Each row of a before or after table is a point. One or more steps were done to the points. Then noise was added and the rows were shuffled. The steps act on columns, c1 being the first. Name the steps. A step turns or swaps two columns, mirrors them in a line or flattens them onto one, adds a multiple of one to another, or multiplies or shifts one. Angles are multiples of 10 degrees, from the lower column toward the higher: turns from -170 to 170, lines from 10 to 170 but not 90. Use the fewest steps. Two steps may share a column if one is a turn and the other turns, adds or multiplies; they go together, in the order done. Otherwise the lowest column goes first.
In the rows, 128 means zero.

Before (8 x 3):
[[111 132  86]
 [125 115 119]
 [104 139 132]
 [161 111 165]
 [ 77 114 143]
 [126 161  93]
 [101 170  86]
 [147 131 149]]
After:
[[ 78 134  23]
 [105 116 138]
 [162 142 220]
 [101 147  40]
 [106  80 166]
 [137 144 179]
 [113 117  23]
 [137 116 106]]
Steps: turn c1 and c2 by 50 degrees; multiply c3 by 2.5

Before:
[[115 201 174 104 148 203]
 [128 134 139 185 116 101]
 [110 177 221  82 116  75]
 [110 180 154 114 131 142]
 [103 156 134 147 107 149]
 [ 58 104  89 110 100 129]
 [163 100 108 129  59 147]
 [133 180 174 137 150 132]
 [113  85 181 133  69 103]
 [ 94 123 166 115 122 125]
 [125 133 174 101 120 130]
 [ 52  69 183 150 110 140]
 [106 155 115 161  63  79]]
After (13 x 6):
[[164 100 101 129  59 109]
 [104 155 135 148 107 109]
 [125 133 187 102 119  87]
 [113  86 196 133  71  63]
 [134 181 188 138 150  91]
 [129 133 143 183 115  61]
 [ 52  68 201 151 110 100]
 [107 157 110 162  62  40]
 [109 177 248  82 116  35]
 [ 94 123 179 115 124  85]
 [ 59 104  78 110 100  89]
 [112 179 160 115 131 101]
 [115 199 188 104 148 162]]
Steps: multiply c3 by 1.3; shift c6 by -40

Before:
[[189  60 122 120 125 138 172 110  34 145 198]
 [115 194 147 136 156  74 134 109 145 138 165]
 [126 138 108 137 129  38 125  60 129 138 148]
 [112 146 155 182  89 128  90 108  98 114 156]
 [215  80 135 129  89 157 200  89 101 179 177]
 [184  85 146  85 108 146 187  83  91 105 168]
 [119 126 130 186  74  95 137 117 138  98 174]
 [126 152 109 184 158  54 121 152 133 110 159]
 [188 105  92 136 119 138 211  91  97 117 153]
 [157 100 180 194  95 149 141 150  73 123  83]
 [121 107 114 143 181 109 136  68 148 135 179]
 [ 97  87 165 146  73 161 128 195  82 154  89]
 [171  55 211 174  84 119 183 178 107 125 107]
 [180 139 100 134 144  81 101 111 159 114 161]]
After:
[[186  86 170 108 106 174 186 121  92 106 168]
 [214  83 134 133  89 179 199 133  99 178 179]
 [117 129  93 175  78 119 137  92 137  99 175]
 [156  99 126 211  96 119 143 157  74 124  81]
 [122 108 110 128 183 172 137  82 147 135 180]
 [188 106  95 110 118 167 212 120  97 117 155]
 [128 137 107 124 128 142 124  16 129 140 148]
 [114 193 138 145 158 116 133  71 143 137 169]
 [178 140 102 114 145 118 102  79 161 116 160]
 [167  54 162 216  85  80 183 145 107 125 105]
 [ 97  87 144 166  71  87 128 190  84 154  87]
 [128 152  77 160 160  72 120  77 135 110 158]
 [188  63 129 119 124 146 172 127  34 141 197]
 [114 148 116 187  90 147  90 118  96 116 156]]
Steps: turn c3 and c4 by 40 degrees; turn c6 and c8 by 60 degrees

Before (9 x 18):
[[115 161 142 146 133 166 104 152 130 135  32 110 110 112 107 149  88 160]
 [116 167 137  94  91 119 104 145 145 140 160 134 125 162 154 122 112 134]
 [157 121 113 142 127 184 123 197 146 134 157 126 145 158 126 149 130 202]
 [173 137  12 105 137 153 118 168 101 124 163 117 144 158 151 131 109 137]
 [130 116  90 106 132 122 103 125 107 142 123 118 108 127  98 118  79 138]
 [114 163 156 118 145 147 112 119 148 140 158 147 156 161 148 124 129 142]
 [137 110 118  96 120 116 152 176 151 142 118 160 118 163 151 108 126 135]
 [125 127 129 249 140 116 101 126 138 114 127 112 156 163  83 100 129 129]
 [114 157 156 101 125 119 110 124 127 104 142 106 142 163 138 123 104 144]]
After, 9 rows:
[[155 123 115 143  87 161 123 199 150 133 156 122 139 157 123 147 100 204]
 [137 105 118  97 132 115 152 175 150 140 115 160 119 168 151 108 135 137]
 [115 165 157 117 130 153 111 115 149 140 159 144 159 163 144 125 119 136]
 [112 159 154 101 139 112 106 123 128  99 145 104 140 160 135 123 108 145]
 [121 127 130 247 142 135 103 129 137 111 125 112 155 161  85 101 133 129]
 [115 167 141  92 117  90 104 142 144 143 163 127 129 162 150 121 116 135]
 [166 140   9 105 123 142 116 167 103 124 167 119 139 160 151 131 102 139]
 [131 115  89 106 154 116 103 125 109 143 121 119 110 126  98 121  88 139]
 [119 160 143 151 121 143 105 155 126 131  29 113 108 113 103 147  75 162]]
Steps: turn c6 and c17 by -30 degrees; turn c5 and c6 by 50 degrees
